Each wall is flat, endless, passes through zero and stands at right angles to its row. A trip goes straight from one point to another. Which walls does it cross, in order?

Walls:
(1): [62 24 65]
(2): [ 19   9 -17]
(3): [ 56  33 -65]
(4): [ 51  25 -54]
(5): [-62 -19   9]
Trips:
[-15   7 -54] to [-62  19  -9] => 2, 4, 3
[ -2 -44  -1] to [-40 -51  27] => none
[ 57 -43  23] to [-52   4   4] => 3, 4, 2, 5, 1
[-23  22  37] to [-26 -20 -42] => 1, 3, 4, 2

Walls:
(1): [-25   2  28 -31  -2 -19 -30  11  27  -8  16  -4 -11  -4]
(2): [ -1  23 -21 -28 -41   1  18 -32  41  22 -21 -14  28   7]
(3): [ 57  -4 -16  22  92 -49  12  -2  39 -30  52  -7 -41   9]
Trips:
[ 46  40 -57 -34  43 -25  -2   0  -5 -26  -3  -5  95 -72] to [  1 -22 -25 -56 -58   4 -30 -12  18  -5  27  15 -37 -16] => 1, 3
[-17 -45  44  22  15 -68  -1  14  -8 -12  -6   3 -53  12] to [  6 -12  22 -22  11  -7 -35 -39  30   9 -23 -23 -40   0] => 2
[ 18 -21  31   3  -4  24  -7  -6   8 -21   6  15 -23 -32] to [ -8   5  18 -50  29 -50   6 -28 -17 -15 -62  36 -42  16] => none
[-33  31 -26 -25  17  26   8  27  28   8  -1 -48 -10 -29] to [  8  20  -1  40   0  23 -47 -75  54  15  56   2 -23  -5] => 3
[  2  26 -14  -3  35 -39  17  38  -4  12 -11  43   3 -27] to [ -8   8  31 -10 -49 -33 -26  11   7 -31  48   5  10   8] => 1, 3
[-39  13   6  24 -58  -5  33 -13  -7 -59 -66   5  -1  25] to [ 65  27  -9 -60 -22  -8  38  45   4  -3   6 -11  21 -22] => 3
[-15 -13 -20 -49 -41 -10 -15  12  45  32   5 -12  14  45] to [-15  16 -39  26 -57   9  38 -28 -36  12 -57 -29  -3 -27] => 1

Walls:
(1): [  6  -3 -27  15  12 -21  23 -18 -27  27 -12  79   3  21 -11 -19  24 -20
 -17  35  41  -1 -49  27 -40 -36 -38  -6 -14 -34  19  40 -37  -1  17  21
  -5  -8   1   7  16  55 -15  60  76 -51  -7  -9]
(2): [-34  30 -49 -27  59  16  -8 -50 -15  15  21 -60  -2   4  57   9  54 -10
 -33 -26  -7  31 -26 -20 -22   2  19  -3  -9  61  14 -40  -4 -13 -16   6
 -35  13  16  27 -41 -41  35  23 -19 -56 -28 -49]
(3): [ 11 -16 -33  56  -7 -10 -69   1 -22 -54  23 -35 -15  41  23 -18  40 -13
   1 -16  47  -6  13  -9  16 -27  31  -5  13   6  28 -32 -13 -40 -42  44
 -48 -27 -16   3  19 -29  31 -40 -26 -12  21  -7]
(4): [  8 -16  13 -93 -33 -23  -4  39 -22 -23 -42  -6  18 -44 -18  -7  48  -5
 -51  -2  17  11  46  -2  22  36   4 -17 -43   7 -22   6  16  37  17  -5
  50  30  -4  11 -58   2  30  11  28   6  -8 -19]
(5): [ 10 -12 -84  36 -32  -9 -55  15 -34  12 -40  34  44 -54   3  40 -44  33
  -4   9  32  65   0 -26  23  -4  75  -8  55  11   1   7   2  26 -45 -33
 -46 -40 -31 -46   9  35 -11  -9   7 -62 -60 -31]
(6): [ 12  44  40 -10 -32   5  25 -14  -6 -49  38 -24 -47   7  48 -45  51 -46
  25  38 -29  17 -14 -37  37   6  42 -69  42   0 -21   6 -54 -52  69   9
 -39  32  -9   1   8  51  41 -11 -40 -16   3 -21]
(7): [ 27  24 -41 -31   6   6  59 -10 -23  36  -5 -29   7  -1 -27   5   4  22
   3   9  -6   4 -33 -20 -54   5 -16  37  28   5   3  24  -1  -9  30 -24
  16   6 -58  18   1 -65 -10  -4 -12 -17  -7 -53]
Trips:
[ 18 -46  18   8 -25  10  49  22  -6  -7  24   5 -26  23 -29  51 -54  20
 -19  35 -57  24  15 -35  20 -21  52  21 -16  27 -46  26 -40 -13  56  24
 -16  15  67  12  16  23   8  12  60  40  25  12] to [-15 -18   1 -23 -24   9  35 -71   1   8 -10  40  -7 -17 -21   9 -58 -12
 -14  -4  -3   8 -81  30 -56  21  43 -10 -41   4 -48   2  10  55  46   2
  57 -44  17  -5   0   2  -5 -85  33   2 -31 -22] => 4, 7, 6, 5
[-48  28  -3 -44  26   6  25  37  43  21  -1  25 -50 -46 -67  53 -24  18
  30  38 -42 -28  31  -8  14  -5  25 -42   4 -32 -53  43  -8  38   7   9
  55 -38  -5 -29  50  61   2 -36  39 -44  46 -31] to [-10   6 -36   3  19  -5   4  30 -16  15   9 -17   8  10 -52  14  -7  31
 -25 -22   3  -9 -12   3  25  14  15 -11  -1  -1   2  -1  38 -43  42  30
 -47  25  12 -10 -83 -11 -60  42 -21   1 -61 -29] => 7, 6, 2, 1
[-40 -33 -23 -10  25 -29  42  12 -20  31  11 -13 -10 -16   3   1 -26 -10
  17 -33  21  17 -33  30 -25 -35 -32  25 -14 -48  32 -16 -41 -12   8 -39
  -7  13 -16 -36  19   7 -48  20 -29 -27 -12 -22] to [ 27 -11  24 -21  25 -44 -30 -26  27  -5  -2  -7  -5 -15  13 -13  -4  16
  47  69  22  13  20 -12  12 -15  28 -14  -4  15 -39 -32  -8 -22 -95  38
  -4 -47  42 -40   5   0  24  16 -14 -45 -42 -47] => 3, 7, 6, 1
[-29  27 -28  -7 -54  62  -3 -14   0 -50 -36  -1   5 -18   3  28  45 -59
 -48  78  14   7  24  41 -25 -23 -68  63  11  11  35  13 -33  44  10  40
 -18 -36  25  81 -42  11  -7  47   1 -19 -37 -21] to [-13  52  22 -35 -53 -26  -9 -30  39 -20 -12 -47 -17  26 -11 -10 -36  33
 -20   9 -57   4 -63 -27  26   9  29 -48  -2 -12 -34  21  -3   6   7  -5
  66 -20   0 -77 -18  36  16 -24 -14 -33  -4  11] => 6, 5, 7, 1, 2

Walls:
(1): [ -4  33  -3  16  42   5 -17 -14  40 -20   0  28  -5  26 -72   4  -6   4
   8  -1  10 -14 -33  27  30 -19  13 -12 -21 -46  22 -31  13  -8 -18  12
 -20  18 -24 -28 -41  19  -7  48  22  -6 -13  -2]
(2): [ 35  28  75 -31 -34 -29 -48  19   2   2 -26 -33 -15   5  35   4  20  57
  -7 -22   8 -15 -34 -43   6 -21  20  67  30  10  19 -20  43  17 -50  25
  -2 -21  -8 -58   9  48  13 -30  -2 -11 -41 -19]
(3): [-11  15 -21 -43  32  13  24  -8  34   2 -38 -38 -14 -10  -4   3  10 -12
  38   1  26  21  -4 -32 -27  40  30  35  22 -16  26 -11  15  25  13 -21
 -25 -18   7  11  20 -43  -4  21  -6  10  -7  23]
(4): [ 27 -82  -8 -19  62  23  -1   8  17  11 -64  53  18 -20  21  -7  -7  32
  -2  10 -11 -26  18  12 -48  -5  18  -6   8  15  -5  14 -11  26  30  -9
  18  11 -50  37  -3 -28 -70  -8 -14 -26  24 -22]
(5): [ 70  32   3 -18  23 -21  46  42  19 -30 -26  47 -27  -3   6 -43  40   7
  18  -7   6  16  22 -18 -17  44   9 -29   9 -43  19 -11  44  -3   7 -18
  -6  -9  52  23 -47  12  -4 -11   6  15  13   3]
(6): [ 22   9 -16 -31  27  10  -6  22 -30 -10   7   3 -34  32  16 -40  15  43
 -11 -36   1   9   5  -6 -17  35 -36  25  -7 -23 -15  -7  20   7   6  57
   4  79  14   6 -37   1  -6 -10  -4 -28  41   4]
(7): [-26 -18 -12  31 -59 -16   0  41  14 -23  26  35  32 -24 -22 -15  10  10
 -24  33  22 -17   5 -30 -48  43  20 -29   2  12  18  26  13 -35   6   7
 -14  -4 -19   3  18  20  10 -18  24 -15  26   2]
(8): [-13 -13  11  14   1  -1  35 -22  -5  51 -11  -2 -40  -9 -16  10 -16 -15
  -2   4  13 -18 -61  22  -5  -1 -10   0 -31 -36 -18   6  -2  -2   4 -79
   4 -46  22  -6  24 -63  27  45 -48 -62  -9  -9]
Trips:
[  2  52 -27  19   1  12 -28  11 -13 -31  -4  30  13   1  26 -20 -22   6
   5  19  21 -40  38  -6 -26  -1  24  12 -20 -10 -14 -17 -23 -35 -72   5
 -26 -23 -27 -67   8  20   8  41   9  -6  28  62] to [-59 -33 -17  -1   0 -11  11 -19 -62   5  -9  32 -15  10  -8  36  11  18
  14 -24 -19   4  17  29 -33  69  41 -46 -11  15 -14  20  -1  23  -9   8
 -39 -14 -17  11   1 -51   7  28  48  -4  -4 -54] => 2, 4, 3, 8, 1
[-34  15  67  37   2  38 -37  42  13 -35  40  34  16 -11  15   5  80 -62
 -51  28  25  -4  34 -48 -22  10   9 -27   9 -33 -39  54 -22 -34   5  52
  28  21 -14 -26  -7  12 -30 -35 -26   9  -7 -35] to [-21  -8  41  55 -15   5  -4 -20  12  -8 -17  -4   8  -5  18 -21  15 -11
  10   0 -10 -29  -4  33  -4  24  26  30  -4 -54  -9 -34  17  -4 -10 -19
 -20  37  -9 -39 -26  -2 -61   2  29  10 -40  21] => 1, 4, 6, 7, 3
[ 35  34   5  27 -44  32  -8  -8 -66  21   9  23  13  18 -33 -38  -1  16
  12   6 -14   6 -20  29  37 -16  14 -38  -1 -35   6   9  25  26   2   9
 -17   1   9   3   7 -14   9 -30  18  35 -36 -19] to [-41   0 -45   2  12  22 -34  47 -14 -64 -22  26   1   8  -9  20  20  39
   3  17  -8 -60   4  24 -25  -9 -49  16  51   6   8   1 -24   7  25  10
 -19 -49  -4  -3 -46  26  34 -16 -30  13  15  27] => 7, 6, 4, 2
[ 17  14  12  -6  33  33  10  -3  13 -27   3  17  10   5   6  24  34  45
 -15 -11   6  26  70  23  44 -60 -32 -32  -1  23  36  10  19  -3 -20  -9
 -19  29  73 -19  20  -2  33   5  11 -35 -47  16] to [ 41 -32  -9   6 -14 -65  -7  12   3 -36  18 -17   3  30  35  -9 -54 -15
 -31  10 -14  -3 -65 -35   8  20 -34  50  -2   9  31  38 -51  33   6  22
  42   9   9 -38   1 -37 -10 -34 -24  -5  10  -9] => 1, 5, 8, 4

Walls:
(1): [-20  46 -26   7 -27   0 -29  -4 -22   0 -13 -28  40  19  28  37   1   4
  11 -20  19  -2  10  19  17 -14 -41 -10 -20 -30 -10  28  14 -10   1 -14
   3  19  13   7  -7  -9  -9  -5  13   0  -7  -8]
(2): [-12  18  13   6  29  20  16 -11   3  -8 -52  -3   7 -24  -5  16  25   7
 -45  15   6  -1   2  -4 -11  56  -4  30 -22  -2 -13  -4   0  18   4 -19
 -28  14   7  31  22 -26  -2 -19 -12   9 -23 -26]
(3): [-24   7  -7 -48  19  32  37   6 -31  -9   5  46 -30  -2  11  19 -34 -11
  -5 -42   5  -8 -16 -17  -8   1  13 -19  14  36   0 -27 -13 -30   6 -30
   5  14  19  30 -15  13  26  39   3 -22 -20 -21]
(4): [ 11 -16  35  24  10  28  -8  13 -18  33  12  -7  15  27  15  -3 -19   3
 -14  22 -29  -7 -11 -18   9   8 -17  25  -3  25 -24  -7 -24  20  -2  25
   5 -12  -5 -21  19  34  34  -7  12  21  31 -28]
(5): [ 12 -12  19 -19 -22  24 -13  25 -21   0 -29  20 -14  11  -6 -41   8 -47
   7 -37 -10  29 -48 -23  15  21  31 -13 -30  -6  -5  -4  33  29 -29  -3
   6 -27 -43  32   2   9 -15 -36   3  15  18 -40]
(6): [ -6   6  -6  13  11  -3  31  16  57   5   8   1   0   3   7   8 -28  18
 -15  11  26 -19  11   8 -22  15   5  13  10 -11  21 -42  -3  40  -6 -14
 -30  21 -11   0  -3 -56  18 -16  27 -33  17  11]
(7): [-39  43  15   3  12  17  31  -3   5  23  12 -37  14  -7 -27 -13  -5  13
  23  -1  15  -6  18   6  39   8   2  -1  21  11  -4 -10  22 -10  38  32
  12 -19 -20  -7  17  -6  -3   1 -17  22 -12  21]
Trips:
[  1 -45  14 -17  41 -13 -30   4   6  46  -6 -37  40 -15  11  -1 -13 -52
  13  -4  -5 -19 -13   9   3  11   3  -9  -7  -2  13 -34 -24 -23  10 -31
  10   5 -14  -6 -69 -21  10 -36  17  12  17   8] to [ 11  19 -10  23 -21   7 -19   7 -31  22   3 -35 -29 -26  12  -6   3   4
  16  11 -21 -13 -27  30 -25  -7  39   3  28  -2  28 -13 -14 -13 -19  38
  -5  -4 -38   0 -42 -38   5   1 -24  11  12   9] => 7, 4
[-12   8  24   1  23 -13 -24  18  35 -16  22   0 -20 -24 -22  12 -29 -13
 -21  -3  26  45 -15 -32 -38   6  58  33  -2 -12  12  -1  18 -10   5   2
  19   4 -44  61  -6  18   3   2 -44 -20   0  -4] to [ 16   2  -5 -13 -20  30 -23   3  17   0   5  11 -36  49  26  -4 -28 -24
   0  -8 -19  35 -46  -7  -2 -21   0  18  24   8  10 -11  21   9  14  14
  10  19 -20   7  -4   6  14 -19 -32   9  31 -11] => 2, 4, 6
[ -1  35  20  -2 -13  12   5  12  24 -15  25 -11  20   8 -18  -8  24  -6
 -34  21 -27  39 -25   1  29 -14  10  26  13   5  -3 -10  26  42  15  26
  27  15  28  -9 -23 -44 -16   2  18 -32  18 -17] to [ -4  41 -27  38 -26  35 -24 -61  34 -14   0 -26   3  14   2 -15  26   7
   8  -6 -15  41  29   5  -4   5  21  62 -12  24  47 -20   1  47   6  -7
  -4   9 -30 -17  38   7 -27  16  17  23 -42 -15] => 1, 4, 5
[ -9  43   2 -14   4  35  -2  13  27  10 -26 -10  53  -6 -14  17  -6 -10
  -1 -30  17  13  11  31 -18 -10  20   4  44  35  21  30  -5  -5  -9  40
  29  -6   4  13   4  57   2  42  37  -9  27  -4] to [  7   6 -18 -17 -38 -29   2 -22   0  -2  -7 -24  21 -12 -48 -13   9 -11
  25  16 -33 -21   1  15  14 -16 -33  13  -2  -9  -6   4  -2  -5 -41 -11
 -53  15  36  29 -20  14 -60 -17  19 -21  -8 -10] => 4, 3, 7, 2

Walls:
(1): [ 45 -69  -1  20   7 -53 -71 -11   1   8   1 -17  34 -45  35   8 -20   7
 -18  34 -15 -18  45  12  -5  -4   2 -15  51 -14 -59 -28   6 -30  38   3
   7  26  75  36  -2   0  -4  10 -66 -42 -54  30]
(2): [ 61 -12 -17 -13 -23  25   6 -77 -27  -2   7 -11 -13 -47  -6 -15   5  14
  37  15 -21 -34  -3  34  -5 -52 -30  11   3  26  40 -14  26  -7   5 -13
  32 -16  -2 -29 -30 -23 -57  18 -46 -35  -6 -16]
(3): [ 62   5  -5  -7  -4 -65  10 -46  -8  15 -58  27  22 -14   7 -15  10 -16
 -15   3 -11   8  36  23  32  26  29   7 -30  23 -15  29  47 -54  34  14
 -42  -8  -2  56 -21  13  37 -16 -11   1 -11 -47]
(4): [ 23 -27 -38 -38   3 -40  30  33  23  10 -47  59 -28   7 -26  -9 -52  -1
   4  -2 -13   7  36 -17  12  -7   3 -46  -7   4  18  26  -8 -50  -1 -45
  38  -9 -20  44 -25  -6 -13 -11  -3 -27   9  41]
(5): [ 43  11 -10  11  11  -3 -54   4 -13 -14  10  37  51 -30  -5 -54  14   2
 -86  16  57  35 -21 -25 -61  55  12  -2 -52  38   5  -6  37 -15   3  14
  23  -7 -45 -13 -26   0 -22  42  54 -24 -35   4]
(6): [ 40 -27   5  12  24 -43 -21 -38  10 -35  39  37  -4  -9 -18 -13 -17 -21
 -37 -23  21   5  19   0 -18  49   5 -22 -31 -13  10  71  -6 -27  17 -23
 -69  68   8 -13 -62   9  -7   2  95   8  93  -7]
Trips:
[  2  37 -22   8  -5 -22 -34  46 -28  36   6 -37  30 -33 -34  53   7   9
 -39  41   7   5 -36  69  17 -23  -5  27  18 -56  64  33  19  44  15  51
  55 -62 -22  17  10  25  31  19  14 -21  15 -11] to [ 13   2  20  10   5   8  18  26   0 -15  17   7  22 -68  22 -26  -4  -1
   6  24 -26   0 -28   6 -13  11  36  24  19  18  72 -17  28   0  -5   6
 -15   6  29  10  39 -13 -19  19  32 -33 -57  31] => 1
[ 12   2 -16  81   5   2  31 -38   0   4   4 -16 -30  10  43 -46  36 -55
  53   1  28   2 -13  24  12 -16 -21 -14  17 -30  22  38  18 -10  21  34
 -81  -8  -4  19 -13  42 -15   2   9 -39  -2  -3] to [-24 -76 -34   8  63 -49 -19  27 -18   6 -10 -41 -25  11 -19 -26 -41   3
  13  -7  -4  19 -55  30 -28  29   9  36  36   6 -22 -11  59 -18  26  16
 -34   8   2  57  -3  -1   9  54  30  30   6  12] => 1, 2, 5, 4
[-30 -22   2   2  54  39  15  26   8   3 -32  -5   7  63 -21 -58  -9 -57
 -11  -1 -27 -48 -20  -8  57  45 -37  40  18 -24 -28  -5 -36 -27   9  18
  30  38 -16  -4  41  -6  40  43 -44   0   7  19] to [ 11   6  -5   6 -28  -6 -26  -6   8  -6 -15 -21  18 -23 -24 -48 -39  21
 -58 -14  35   4   8 -32 -32 -36  46  14  37   2 -38  21  -6 -49  10 -22
  12  72  27   9  -6 -12 -52 -17  49 -10  21 -11] => 1, 6, 5, 3
[-15 -14 -34 -29  20  21 -24 -44  19  16  17  43   2  -6  -3   0  17 -36
 -65 -33  11  -4 -54  48  -2   4 -61 -27  -4  43 -30  31 -23  37   0  44
  17  19  -8  -1   0   2 -20 -33  40 -19  12  -9] to [-33 -20   7  -1 -10 -44  37  10   8 -49   7  13 -15  15   9 -34  16 -26
   8  14  34  -1  23  14  26 -19  10  25  -8 -22 -31  -2  -5  20   3  18
  30 -44  33  -3  39  22  20 -24  12   8  40 -22] => 2, 5, 3, 6
